Each point is reached from the start by the listed moves, each made once or not at all, plus a little noise. Is the number of moves made odd or even? Then give how often each move was made.
In the rows, 128 means zero.

Moves:
(1): [183 126]
(2): [117 174]
Start: [138 145]
Points:
[138 143] => even (0, 0)

Moves:
(1): [179 124 142 118 127 109 124 121 110]
(2): [135 202 125 146 115 139 123 130 125]
(3): [118 138 180 121 128 144 122 105 115]
(4): [130 121 132 159 119 131 136 128 115]
(5): [122 136 131 136 161 124 124 142 121]
(6): [160 113 127 122 130 183 141 135 146]
Start: [135  99 135 131 132 154 140 111 130]
Points:
[213 166 196 121 122 218 134  89 116] => even (1, 1, 1, 0, 0, 1)
[170 162 131 151 152 215 142 133 140] => odd (0, 1, 0, 0, 1, 1)
[188  85 154 152 121 141 139 104 101] => even (1, 0, 0, 1, 0, 0)

Moves:
(1): [163 148 123 127 131 130 123 133 133 113 137 140]
(2): [103 188 138 144 108 128 141 141 140 138 134 131]
(3): [134 126 170 123 133 130 137 131 136 114 128 132]
(4): [127 126 138 173 150 119 134 135 112 128 121 120]
(5): [124 136 124 117 173 132 121 132 127 138 137 139]
(6): [143 112 144 137 127 197 128 132 128 147 122 139]
(7): [143 110 108 136 133 128 193 144 135 112 138 126]
(8): [129 121 121 119 128 119 115 173 132 121 109 136]
(9): [112 119 124 144 137 135 123 126 183 123 122 122]
(10): [151 123 126 132 121 111 129 125 144 174 128 137]
(11): [121 109 132 123 120 123 118 135 137 127 182 125]
Start: [ 91 125 119 141 126 135 152  85 123 134 125 141]
Points:
[131 106 164 128 168 184 141 137 149 186 111 185] => odd (0, 0, 1, 0, 1, 1, 0, 1, 0, 1, 0)
[117 149 113 159 149 181 208 164 161 197 125 180] => even (0, 1, 0, 0, 1, 1, 1, 1, 0, 1, 0)
[105 115 183 179 196 201 158 106 112 148 125 160] => even (0, 0, 1, 1, 1, 1, 0, 0, 0, 0, 0)
[137  86 106 145 168 182 197 152 150 186 120 179] => odd (0, 0, 0, 0, 1, 1, 1, 1, 0, 1, 0)
[ 77 161 149 203 126 186 158 152 124 154 100 154] => even (0, 1, 0, 1, 0, 1, 0, 1, 0, 0, 0)
[ 62 168 133 174 160 216 154 102 190 169 132 159] => even (0, 1, 0, 0, 1, 1, 0, 0, 1, 0, 0)

Moves:
(1): [168 136 142 120 129 122 121 138 116 119 126 131 135 136 131 139 135 130
 135]
(2): [113 170 124 136 125 134 130 131 118 121 131 150 129 127 110 142 135 133
 142]
(3): [125 133 178 112 124 133 135 123 124 134 128 113 136 115 125 134 130 132
 135]
(4): [126 125 138 173 104 123 119 132 128 127 139 123 142 138 144 134 111 115
 130]
(5): [127 134 128 129 166 138 110 115 128 135 115 102 116 139 126 146 117 119
 136]
(6): [124 120 136 136 128 173 108 139 124 144 132 134 142 130 131 121 150 130
 136]
(7): [139 128 130 135 133 137 159 132 141 123 133 132 140 127 124 139 122 128
 131]
(8): [129 136 137 120 133 127 130 160 123 134 121 133 132 134 135 133 129 133
 122]
(9): [142 135 131 136 117 118 111 142 172 120 138 111 140 134 136 143 134 124
 109]
(10): [137 138 130 129 116 122 127 126 127 167 136 125 122 130 109 132 119 145
 128]
(11): [129 120 134 129 144 124 136 128 119 127 166 127 128 136 127 128 123 138
 127]
(12): [142 122 147 124 152 134 121 125 142 129 129 179 141 121 140 134 135 111
 102]
(13): [125 129 128 129 129 131 120 116 119 129 122 115 166 128 127 112 119 132
 128]
(14): [121 129 146 121 120 128 123 129 129 132 120 138 123 178 130 116 134 130
 127]
(15): [131 144 131 127 130 135 134 125 122 134 124 125 131 119 151 122 144 129
 125]
(16): [128 123 130 122 123 129 130 119 124 122 125 129 132 132 134 155 127 136
 117]
(17): [124 126 136 154 129 114 135 124 111 127 120 131 147 127 118 133 165 124
 123]
(18): [136 113 131 135 147 116 117 121 138 127 121 136 131 117 131 112 120 176
 141]
Start: [109 127 124 137 112 114 116 142 135 116 135 112 106 157 125 127 124 125
 136]
Points:
[123 121 147 129 172 130  92 117 145 115 119 142 112 163 138 181 122 106
 104] => odd (0, 0, 0, 0, 1, 0, 0, 0, 0, 0, 0, 1, 0, 0, 0, 1, 0, 0)
[195 145 187 219 114  88  98 145 173 137 140 138 225 155 157 147 146 160
 108] => even (1, 0, 0, 1, 0, 0, 1, 0, 1, 1, 0, 1, 1, 0, 1, 0, 1, 1)
[169 118 249 157 138 116 125 123 126 113 158 154 205 195 184 145 112 176
 125] => odd (1, 0, 1, 1, 0, 0, 1, 0, 0, 0, 1, 1, 1, 1, 1, 1, 0, 1)

Moves:
(1): [165 134 130 127 128 127 136 139 127 127 125 121 125 125 139 133 126 126
 141 120 138 125 121 128]
(2): [133 155 136 126 131 116 117 130 128 131 127 139 134 137 131 110 131 134
 118 126 120 133 124 119]
(3): [118 124 157 123 133 140 142 140 134 135 131 134 135 130 131 133 135 127
 144 120 139 122 109 108]
(4): [131 133 132 152 124 122 131 122 127 120 129 127 123 125 132 130 138 132
 119 132 137 120 130 117]
(5): [126 135 123 136 155 118 127 128 139 123 135 129 123 122 125 132 121 120
 138 131 134 125 130 130]
(6): [126 126 135 130 134 152 124 117 133 135 128 119 116 133 138 120 128 127
 126 130 130 125 140 126]
(7): [133 135 115 123 127 131 147 123 128 129 125 130 129 125 121 124 132 130
 133 135 122 120 133 126]
(8): [121 132 117 140 124 148 134 159 117 125 122 124 117 123 129 119 127 131
 120 132 119 136 127 125]
(9): [120 131 127 134 114 125 122 132 157 137 117 126 117 133 126 124 132 143
 130 132 119 118 125 132]
(10): [142 122 120 138 137 121 136 129 128 163 111 148 130 127 135 137 126 131
 125 112 124 135 132 133]
(11): [129 121 125 127 127 129 133 138 129 125 148 131 129 137 132 120 132 142
 118 128 140 129 124 125]
(12): [138 125 128 135 121 134 125 127 142 112 126 147 118 137 133 126 127 126
 120 145 124 142 129 122]
(13): [139 127 124 136 139 141 122 131 133 124 132 128 159 124 126 143 117 134
 126 124 137 116 120 119]
(14): [125 120 115 126 130 126 130 129 127 129 115 115 128 168 135 124 148 109
 126 128 123 127 139 119]
(15): [121 129 125 118 122 123 141 131 135 114 118 123 136 113 154 116 103 130
 134 107 129 130 126 119]
(16): [123 141 124 131 128 134 136 126 127 123 139 119 119 141 132 151 118 130
 138 118 127 140 128 132]
(17): [129 126 123 114 132 140 130 132 136 125 129 127 133 114 148 131 159 127
 124 122 123 128 113 131]
(18): [130 124 126 132 131 130 130 127 115 119 101 134 128 125 134 133 129 159
 143 139 130 134 144 141]
(19): [127 125 122 139 115 133 122 133 127 127 146 135 141 138 137 118 134 119
 164 130 134 125 122 131]
(20): [125 136 127 125 128 116 127 128 128 142 136 123 138 131 138 141 128 114
 125 161 138 127 131 122]
(21): [124 137 121 124 123 133 124 125 133 127 111 131 127 122 126 122 127 129
 127 123 151 133 122 128]
(22): [132 126 127 135 136 123 135 126 135 124 134 116 140 123 122 120 128 125
 129 130 129 149 119 130]
(23): [136 139 133 125 117 128 133 140 136 127 138 132 137 129 127 129 135 117
 123 122 132 136 162 127]
(24): [127 136 132 128 134 116 141 120 125 124 109 133 131 135 134 124 114 114
 113 122 127 125 125 166]
Start: [134 129 122 139 104 121 123 106 142 118 132 115 138 118 151 121 150 135
 118 134 147 149 127 144]
Points:
[137 171 127 148 130 156 170 109 212 102 150 108 181 113 181 140 111 110
 153 148 199 179 135  98] => even (0, 0, 1, 0, 1, 1, 1, 0, 0, 0, 0, 1, 1, 0, 1, 1, 0, 0, 0, 1, 1, 1, 1, 0)
[135 121 103 189 111 162 178 142 148 164 149 107 156 174 197 102 200 114
 141 163 171 152 129  99] => odd (0, 0, 1, 1, 0, 1, 1, 1, 0, 1, 1, 0, 0, 1, 0, 0, 0, 0, 1, 1, 0, 1, 0, 0)
[162 137 115 158 129 142 177 109 197  87 123 103 133 140 201  86 161 126
 138 127 203 157 114  85] => even (1, 0, 1, 1, 1, 1, 1, 0, 0, 0, 1, 1, 0, 1, 1, 0, 0, 0, 0, 0, 1, 1, 0, 0)
[189 140  93 166  79 115 141 117 168 148  93 151 144 135 190 130 160 161
 176 186 149 152 139 153] => even (1, 0, 0, 0, 0, 0, 1, 0, 1, 1, 0, 1, 0, 0, 0, 0, 0, 1, 1, 1, 0, 0, 0, 0)
[152 184 104 173  76 124 169 156 162 117 145 157 160 143 249 108 158 120
  97 131 154 189 139 151] => odd (0, 1, 0, 1, 0, 0, 0, 1, 0, 1, 1, 1, 0, 0, 1, 1, 1, 0, 1, 1, 0, 0, 1, 1)
[192 154 117 152 105 128 198 142 215 129 101 129 200  86 209 119 160 149
 117  74 203 144  96 140] => even (1, 0, 1, 1, 0, 0, 1, 0, 1, 1, 1, 0, 1, 0, 1, 0, 1, 0, 0, 0, 1, 1, 1, 1)

Moves:
(1): [158 126 139 131 114 131 141 124 134 134 130 133 132 136 111  83 123 140
 120  98 113 126 143 119]
(2): [137 134 129 184 111 132 134 141 131 118 136 133 118 153 124 136 131 134
 146 127 130 118 117 134]
(3): [110 120 166 134 135 129 125 139 106 136 137 120 138 145 134 130 145 143
 130 116 135 130 116 121]
(4): [123 102 139 131 107 114 121 138 126 130 129 120 119 125 116 133 131 129
 112 124 132 124 122 124]
(5): [129 117 143 133 135 128 134 127 103 133 117 127 112 132 144 133 108 109
 128 133 114 129 134 156]
(6): [126 158 125 122 127 155 123 131 130 141 123 121 120 137 130 128 118 123
 120 128 124 118 110 105]
(7): [118 117 132 123 123 135 160 150 127 130 130 129 133 131 108 130 121 143
 119 134 131 123 123 135]
(8): [146 119  94 119 114 132  88 159 119 116 165 137 131 121 128 100 127 130
 149 120 125 125 113 149]
(9): [124 123 134 116 124 123 128 124 130 128 135 111 114 127 139 107 118 123
 149 127 131 132 136 132]
(10): [141 142 138 134 125 138 125 138 102 148 136 132 127 126 109 119 124 155
 138 149 118 127 128 114]
(11): [130 110 128 135 129 128 122 116 123 128 143 120 121 119 139 131 140 138
 123 133 135 124 139 128]
(12): [135 105 129 133 126 139 129 117 144 131 131 133 135 130 124 137 116 120
 141 114 120 132 124 114]
(13): [114 133 119 142 137 127 127 123 114 122 117 115 120 114 117 122 141 111
 129 116 118 118 113 117]
(14): [129 114 106 140 138 140 138 139 157 134 122 121 138 154 134 129 130 142
 126 138 114 119 131 114]
(15): [130 134 120 130 127 133 123 139 128 158 140 112 144 124 146 137 114 137
 111 105 141 137 138 112]
(16): [134 128 130 131 120 124 115 123 134 132 141 120 118 139 132 153 125 149
 134 114 108 117 129 124]
(17): [113 139 131 125 137 134 122 121 138 134 125 142 118 131 129 130 130 138
 139 128 121 132 129 128]
(18): [135 124 139 146 143 129 129 127 137 122 130 132 116 109 140 136 113 146
 121 154 113 127 123 129]
(19): [131 112 118 130 110 136 128 110 112 123 106 129 117 119 135 152 142 163
 133 114 143 123 119 108]
(20): [127 134 154 133 124 139 128 144 145 141 109 128 157 114 127 146 143 116
 145 143 129 107 131 124]
(21): [143 139 136 140 149 146 109 130 126 120 132 127 131 119 116 135 110 134
 114 126 135 144 144 135]
(22): [142 156 116 109 135 132 135 126 122 139 119 131 109 133 138 121 158 138
 152 144 115 154 128 157]
(23): [109 140 135 138  99 140 129 127 106 105 127 120 145 123 131 129 128 126
 126 121 107 123 137 119]
(24): [122 128 136 131 122 136 121 109 136 135 125 109 140 126 120 124 124 134
 134 127 126 124 124 135]
Start: [114 125 151 143 146 129 114 119 120 120 116 148 120 125 116 113 128 150
 128 144 106 123 146 133]
Points:
[168 136 223 203 100 191 132 146 151 180 140 139  67 143  90 113 134 249
 192 171  33  92 132 109] => even (1, 1, 0, 1, 0, 1, 1, 0, 1, 1, 1, 1, 0, 0, 0, 1, 1, 1, 0, 1, 0, 1, 0, 0)
[ 97 115 162 235 104 193 165 145  63 127  95 131 119 177  87 139 182 243
 189 148  53 116 106  86] => even (0, 1, 1, 0, 0, 0, 1, 0, 0, 1, 0, 1, 1, 1, 0, 0, 0, 0, 1, 0, 0, 1, 1, 0)
[118  94 137 157  90 195  95 147  83 131 151 108  96 113 165 143  54 209
 155 101  55 107 121 109] => odd (0, 0, 0, 0, 1, 1, 1, 1, 1, 0, 0, 1, 0, 0, 1, 1, 0, 1, 1, 0, 0, 0, 1, 0)

Moves:
(1): [121 123 107 136 104 164 141 118 121 126 127 105 109 128 125 131 128 123
 127 129  99 138 113 138 118]
(2): [130 125 124 132 128 125 123 122 130 126 121 124 130 127 141 122 112 122
 128 122 120 138 123 130 129]
(3): [129 122 122 136 104 134 143 146 126 127 128 145 108 126 124 132 137 140
 150 124 147 146 142 110 138]
(4): [116 131 143 135 111 140 106 138 123 116 122 117 138 159 141 128 139 139
 136 121 135 136 130 131 105]
(5): [137 134 132 129 136 124 136 134 133 137 138 117 130 134 118 140 124 129
 135 115 128 130 132 131 127]
(6): [126 128 116 132 119 134 132 125 124 120 138 141 137 135 151 143 122 134
 150 137 127 117 114 126 120]
(7): [124 129 131 127 125 122 134 112 114 127 135 125 121 127 123 133 124 116
 117 126 127 127 134 132 136]
(8): [119 131 107 126 122 126 123 133 129 135 119 131 139 114 140 123 121 135
 118 135 131 123 137 142 126]
(9): [146 121 132 119 133 102 128 122 145 113 126 148 119 125 124 140 127 140
 119 128 123 162 143 122 145]
(10): [139 156 121 126 135 132 136 137 137 125 131 139 137  96 127 120 125 131
 121 119 114 117 147 128 128]
(11): [117 113 131 130 127 130 131 112 135 144 128 137 115 127 125 125 137 144
 121 118 119 114 124 120 136]
(12): [121 133 124 127 129 108 139 142 149 117 123 129 108 127 124 121 127 119
 114 131 121 109 129 106 123]
(13): [126 127 127 136 128 125 137 129 131 127 121 138 135 137 128 116 144 115
 132 126 128 130 122 126 131]
(14): [132 127 117 126 130 135 130 112 107 143 122 128 115 127 133 127 133 126
 116 127 133 126 132 125 127]
(15): [139 133 110 127 120 125 109 120 147 144 129 129 133 127 123 135 127 132
 128 137 122 111 127 120 132]
(16): [136 101 127 119 132 106 139 129 112 108 121 133 139 124 114 135 136 125
 145 135 125 127 142 119 141]
(17): [113 117 120 111 135 125 132 121 140 142 111 132 140 119 116 116 122 126
 119 112 140 126 130 135 111]
(18): [130  98 127 138 125 145 133 123 128 117 133 130 117 137 131 138 149 118
 125 113 138 132 144 127 135]
(19): [136 130 116 149 135 128 126 131 128 126 122 122 127 140 108 119 129 139
 136 128 138 124 130 143 109]
(20): [128 146 117 138 136 124 126 123 132 125 120 135 134 117 128 139 125 129
 139 127 138 126 113 125 151]
(21): [124 119 113 123 130 113 111 133 114 127 136 142 119 118 131 128 132 143
 125 118 142 150 139 140 137]
(22): [135 132 123 117 117 132 141 121 122 120 134 109 139 129 125 113 129 126
 111 124 130 119 123 103 134]
(23): [129 133 131 146 115 106 118 113 139 145 146 120 129  99 124 149 140 117
 126 133 126 125 123 114 136]
(24): [134 131 126 128 143 122 134 107 141 123 140 111 124 132 110 127 138 122
 137 120 128 122 132 124 134]
Start: [135 143 114 129 129 156 135 135 143 120 114 118 132 107 149 127 122 131
 121 132 125 140 137 114 104]
Points:
[137 121  50 155  59 170 151 126 197 102  97 108  88 121 155 151 140 165
 108  92 113 161 152  55 141] => odd (1, 1, 1, 1, 1, 0, 0, 1, 1, 0, 1, 1, 0, 0, 1, 0, 0, 1, 0, 1, 0, 1, 0, 0)
[179 125  27 135 136 129 158 106 144  81 135 121 119  91 118 125 163 138
 122 115 137  86 189  66 115] => odd (0, 0, 0, 0, 0, 1, 0, 0, 0, 1, 0, 1, 0, 1, 1, 1, 0, 1, 1, 0, 1, 1, 0, 1)
[136 182   7 175 106 153 178 143 129 123  91 132  82  61 134 115 120 134
 116  94 125 158 166 127 122] => odd (1, 1, 1, 0, 1, 0, 1, 1, 0, 1, 0, 1, 1, 1, 0, 0, 0, 0, 1, 1, 1, 0, 0, 0)
[112 123  78 119 127 142 135 130 139 124 109 159 151 104 163 117 131 137
 135 113 150 149 129 128  92] => even (0, 0, 0, 0, 0, 1, 0, 0, 0, 0, 0, 0, 1, 0, 0, 0, 1, 0, 0, 0, 1, 0, 0, 0)
[131 104  78 152  70 128 172  94 166  73 108 110 116  73 150 130 168 111
  69 102  70 144 178  60 135] => even (1, 1, 0, 1, 0, 0, 1, 1, 1, 1, 1, 1, 1, 0, 0, 1, 0, 1, 0, 0, 0, 1, 1, 0)

Moves:
(1): [118 117 140 157 135 132 120 149 141 130 133 142 119 145 139 111 142  92
 131 147 116 120 120 130 133 129 119]
(2): [130 140 124 141 144 125 138 126 126 139 115 120 126 115 135 116 129 135
 114 124 120 113 143 118 123 130 135]
(3): [118 116 136 129  99  93 115 136 102 101 139 108 119 125 160 117 114 142
 124 125 150 131 134 138 118 138 130]
(4): [149 115 150 127 183 114 110 164 123 112 161 150 109 136 138 140 129 108
 139 145 133  93 110 114 137 134 105]
(5): [138 119 108  98 114 152 145 140 106 120 128  97 111 118 123 157 109 128
 143  97 120 148 122 122 146 110 131]
(6): [103 100 107 104 160 119 145 110 113 117 155 138 115 100 123 145 152 136
 117  95 114 106 121 146 104 137 168]
(7): [139 118 130 147 121 112 133 132 147 123 134 128 134 125 143 103 130 129
 102 125 127 113 119 119 125 135 130]
(8): [122 130 123 113 153 157 135 136 134 123 122 131 104 133 122 115  85 130
 115  85  96 148 121 151 125 160 150]
(9): [135 118 136 153 105 118 121 106 131 119 113 129 125 109 134  83 122 153
  96 149 103 116 139 116  96 141 129]
(10): [128 137 149 140 133 154 130 125 121 139 120 159 115 132 150 136 121  85
 116 139 127 129 135 111 126 119 102]
(11): [130 112 116 124 148 149 134 110 112 124 133 139 121 122 146 111 128 136
 143 144 153 137 125 147 136 126 115]
(12): [128 136 124 119 116 139 129 113 140 164 130 114 150 140 145 134 134 109
 119 132 117 110 143 135 124 117 127]
(13): [115 110 128 102 139 118 148 107 140 133 151 128 113 133 112 124 112 132
 134 150 140 132 126 129 132 151 149]
(14): [118 130 112 119 131 132 127 109 133 102 126  93 118 134 150 118 125 107
 116 128 129  89 106 120  93 135 166]
(15): [142 135 123 152 128 118 134 111 125 152 136 145 144 123 102 113 135 142
 126 107 119  99 107 119 131 141 132]
(16): [140 137 132 111 124 108 138 153 127 124 119 149 129 139 124 148 120 125
 147 137 141 145 125 132 133 123 113]
(17): [142 122 126 137 129 116 109 107 120 127 114 112 118 109 129 112 156 131
 147 120 143 107 158 132  85 142 126]
(18): [141 115 112 117 135 106 110 125 115 112 127 150 143 129 109 110 141 146
 114 139 130 120 131 127 137 152 129]
(19): [129 145 137 111 118 138 125 135 125 136 133 137 131 113 120 137 150 126
 140 116 126 143 130 114 118 151 121]
(20): [139 137 121 134 113 133 121 147 126 133 123 114 101 138 125 144 126 131
 113 120 120 122 120 135 116 133 124]
(21): [156 127 139 156 131 122 109 150 130 136 137 117 130 133 131 117 110 105
 124 150 139 124 123 137 131  89 136]
(22): [145 125 161 132 172 155 166 115 125 141  97 114 129 111 119 127 143 121
 125 134 104 116 147 156 149 129 133]
(23): [119 106 137 148 135 140 119 110 128 119 131 129 129 133 161 137 120 121
 144 165 139 105 143 134 128 130 144]
(24): [165 146 139 140 146 127 118 130 118 122 126 127 125 130 135 125 144 123
 136 127 122 134 137 142 129 120 112]
Start: [109 149 128 131 138  95 127 124 144 126 120 128 157 123 135 107 134 139
 134 113 146 138 139 153 123 143 116]
Points:
[137  42 160 164 205  46  83 138 122  60 195 175  51 110 208  38  59 123
  37 166 129  42 126 176  59 220 180] => even (0, 0, 1, 1, 0, 1, 1, 1, 1, 1, 0, 0, 1, 0, 0, 0, 0, 1, 0, 1, 1, 0, 1, 0)
[211  99 207 164 236 127 133 157  74 112 130 146  83  81 208  87  90  76
 177 111 174  82 137 186 115 176  93] => even (0, 0, 1, 1, 1, 0, 1, 1, 0, 1, 1, 0, 0, 0, 1, 1, 1, 0, 1, 0, 1, 1, 1, 0)
[ 98 105 109  95 222  90 214  18 114 132 120 103 115  69 169  22  99 170
  74  86  98  44 139 225  55 236 226] => even (0, 1, 1, 0, 0, 1, 0, 1, 1, 0, 1, 1, 1, 1, 1, 1, 0, 0, 0, 0, 0, 1, 0, 0)
[214 102 168 211 234  81  83 120 120 150 191 239 159  92 190   7 213  64
  74 164 107  19 116 144  86 175  74] => odd (1, 0, 0, 1, 0, 1, 1, 0, 1, 1, 1, 1, 0, 0, 1, 0, 0, 1, 1, 0, 1, 0, 0, 1)
